Each row is a point. The points of each table are mixes of a few directions, plus a little noise. How many directions does each table use, and how many do they share? Where both have some left over, give the other angles between the two spaces (their principal angles), to ten degrees, smallest first.

First, 5 rows:
2,11,-6
-2,-11,6
-11,-49,29
9,43,-26
1,6,-4
Second:
1,-4,0
1,-5,0
-7,60,6
0,0,0
6,-51,-5
Directions: first 1, second 1, shared 0; angles 40

First, 8 rows:
-18,40,-6,21,0,-40,22,48
2,2,-4,3,-13,-11,3,8
29,-36,-4,-15,-46,7,-15,-30
-15,13,5,4,33,7,4,6
11,-28,5,-14,6,32,-17,-35
-18,39,-5,20,2,-38,23,47
-3,0,3,0,11,6,-1,-3
13,-31,6,-17,7,35,-19,-40
Second, 10 rows:
-20,-17,1,28,-1,-9,-18,-4
-6,-5,0,8,0,-3,-5,-1
-27,-23,2,37,-1,-12,-24,-5
21,18,-1,-29,1,9,18,4
15,13,-1,-21,1,7,13,3
-34,-30,2,48,-2,-15,-30,-7
24,21,-1,-33,1,11,21,5
-43,-37,3,60,-2,-20,-38,-8
34,30,-2,-48,2,16,30,7
36,31,-2,-50,2,16,32,7
Directions: first 2, second 1, shared 0; angles 90

First (9 x 12):
-15,-40,-7,-15,-5,-13,18,22,-2,-37,12,7
1,60,-1,32,-8,-23,-37,-28,17,16,-7,-22
0,-35,12,-17,13,3,17,7,5,3,-11,19
5,44,-2,18,-2,-3,-24,-19,4,16,-17,-20
-5,-25,-1,-17,8,0,10,12,-4,-13,-24,0
9,26,4,23,-14,1,-8,-13,7,19,55,12
-2,-36,1,-11,-6,6,24,17,-5,-13,41,23
3,-13,-11,-17,2,29,15,16,-26,-6,-9,-7
4,20,4,3,10,-1,-14,-13,5,16,-39,-13
Second (8 x 12):
-5,43,8,8,10,44,43,-19,1,-1,-10,17
-3,-23,-5,1,20,-39,-48,19,34,1,-13,-9
-11,45,8,12,33,34,26,-12,29,-1,-27,18
4,-4,0,-4,-17,5,11,-4,-21,0,12,-2
5,-11,-2,-5,-16,-4,1,0,-18,0,13,-5
6,-10,-1,-6,-25,3,11,-4,-30,0,18,-4
6,-14,-2,-7,-24,-3,5,-1,-27,0,18,-5
-3,-26,-5,1,19,-41,-50,20,33,1,-12,-10
Directions: first 4, second 2, shared 0; angles 40, 60

First (8 x 20):
-2,6,-8,-10,7,7,7,-4,5,-10,2,-2,-7,4,-8,-4,-9,-3,4,5
-2,-6,4,7,21,-10,6,7,20,-18,-3,-2,-1,-5,19,-11,7,7,-10,9
-7,4,2,2,-5,-1,-1,3,-4,1,-2,0,5,2,2,1,-4,3,-7,2
22,-7,-6,-10,-16,11,-8,-13,-13,24,6,2,-8,-2,-22,13,6,-13,25,-18
-33,11,8,27,-3,-2,10,15,-10,-14,1,6,11,7,19,3,7,10,0,6
-1,-1,-1,-2,12,-3,5,2,12,-13,-1,-3,-3,-1,6,-8,-1,3,-5,7
23,-3,-6,-21,-19,8,-15,-14,-13,29,0,-2,-3,-1,-27,9,-10,-12,5,-13
-1,-4,6,6,3,-9,-3,5,4,0,-3,0,5,-3,12,-3,4,5,-11,2
Second:
-18,-10,-25,23,7,6,32,-11,-7,9,10,19,-5,13,25,0,5,5,60,9
9,2,7,-11,-13,-3,-8,-2,-8,1,-5,1,-1,-10,-23,13,-5,-9,-31,-6
6,13,-3,-11,-8,-9,-13,3,-10,11,2,-3,-3,-6,-17,12,-1,-7,-15,-3
0,-3,-1,1,-3,1,3,-3,-4,0,-1,4,0,-1,-3,4,-1,-2,-1,-1
2,-11,21,1,8,9,-3,4,20,-21,-8,-8,8,0,11,-19,-2,8,-16,0
-1,7,-7,-2,-1,-5,-3,1,-6,9,4,-1,-4,0,-4,6,1,-2,4,0
-1,3,-1,0,3,-1,-3,4,3,1,2,-3,0,2,4,-4,1,2,4,1
1,-2,10,0,7,2,-6,6,12,-10,-2,-8,4,1,8,-13,1,6,-6,1
Directions: first 4, second 3, shared 0; angles 40, 40, 90

First, 10 rows:
-4,4,21,16,11,-12,13,-16,7,-11,-11,6,-22,-3,-1,13,-5,11,-9,-10,-25,-20,-5,12,12,5,-41,19,-41,-25,4,-5
18,14,25,-12,-9,16,5,-6,-3,-10,-11,2,-5,-14,-6,-16,19,-8,7,-1,-8,-22,30,-6,-7,-6,-3,17,-11,11,0,13
-12,0,-18,-12,-10,-26,-8,9,0,22,9,-8,-3,10,21,-26,-15,-6,13,5,4,-2,6,19,9,11,-20,12,17,7,14,-27
6,8,17,-7,1,47,-12,-4,-13,-10,-6,-9,-8,-6,-1,-24,-1,-23,6,-14,10,16,14,-26,-31,-14,28,-6,12,10,4,13
21,16,-6,18,-10,-25,9,10,0,8,-16,-1,4,2,-5,23,27,12,1,18,-13,-33,1,17,7,13,-6,5,-9,-4,-13,-10
10,-3,-1,1,7,-7,-3,-6,6,-12,3,-1,-11,8,-3,36,-3,10,-30,24,-7,-7,-23,-10,1,7,-3,-21,-5,5,-16,-5
-3,-8,-12,-7,1,4,-8,4,-1,2,10,-3,5,5,2,3,-7,-3,-6,7,12,16,-9,-8,-4,0,16,-16,18,9,-3,-1
-6,-3,-1,-38,-14,3,-5,2,-1,8,15,1,10,-6,9,-44,-4,-15,17,0,12,4,30,0,2,-6,-1,14,21,26,14,4
-2,-4,-12,30,12,-17,3,2,4,0,-4,1,-2,11,-4,41,-3,18,-16,5,-7,1,-34,6,7,10,-3,-16,-11,-22,-11,-10
-28,-24,-13,11,11,17,6,4,1,2,12,13,32,-7,-11,-7,-9,4,16,-34,22,47,-10,-3,3,-19,32,-8,9,-18,8,26
Second:
-3,-14,-33,-24,-5,-60,3,12,12,18,33,8,20,13,15,10,-12,18,-2,31,9,-13,-5,24,35,15,-24,-2,18,26,-4,-17
-26,-8,4,-6,4,24,-19,-12,-1,-1,-4,-13,-29,7,12,-25,-30,-20,-9,-15,-1,31,-13,-11,-13,-1,-7,-2,4,-15,20,-16
23,25,29,34,10,47,-1,-3,-19,-14,-29,-10,-17,-7,-10,8,16,-11,5,-19,-6,-6,5,-21,-37,-9,27,-5,-14,-14,-8,13
-10,-16,-11,-11,-14,-10,15,3,12,3,3,18,32,-13,-16,-4,20,10,8,-3,4,7,9,10,22,-8,8,9,0,-4,1,21
9,-7,3,13,16,-2,9,-5,5,-16,5,10,6,0,-13,42,3,18,-20,7,-3,-2,-20,-9,4,-2,6,-19,-15,-3,-18,15
2,4,9,-12,-4,23,-15,-7,-3,-7,-7,-11,-21,2,4,-11,-4,-16,-12,6,-3,6,0,-18,-17,-1,5,-6,7,6,3,-6
-2,2,10,-18,-4,7,-12,-10,1,-5,-2,-10,-25,4,10,-12,-12,-13,-13,9,-7,-3,2,-8,-7,4,-16,1,0,7,6,-13
-2,10,9,15,-3,-1,12,2,-4,7,-13,5,6,-10,-3,-19,11,0,27,-24,-6,-11,20,18,4,-4,-9,28,-15,-16,10,5
10,2,-21,9,-1,-27,7,19,-3,17,12,4,27,5,2,12,8,14,16,8,13,-10,2,16,10,5,9,-4,15,11,-10,-1
Directions: first 6, second 6, shared 5; angles 40
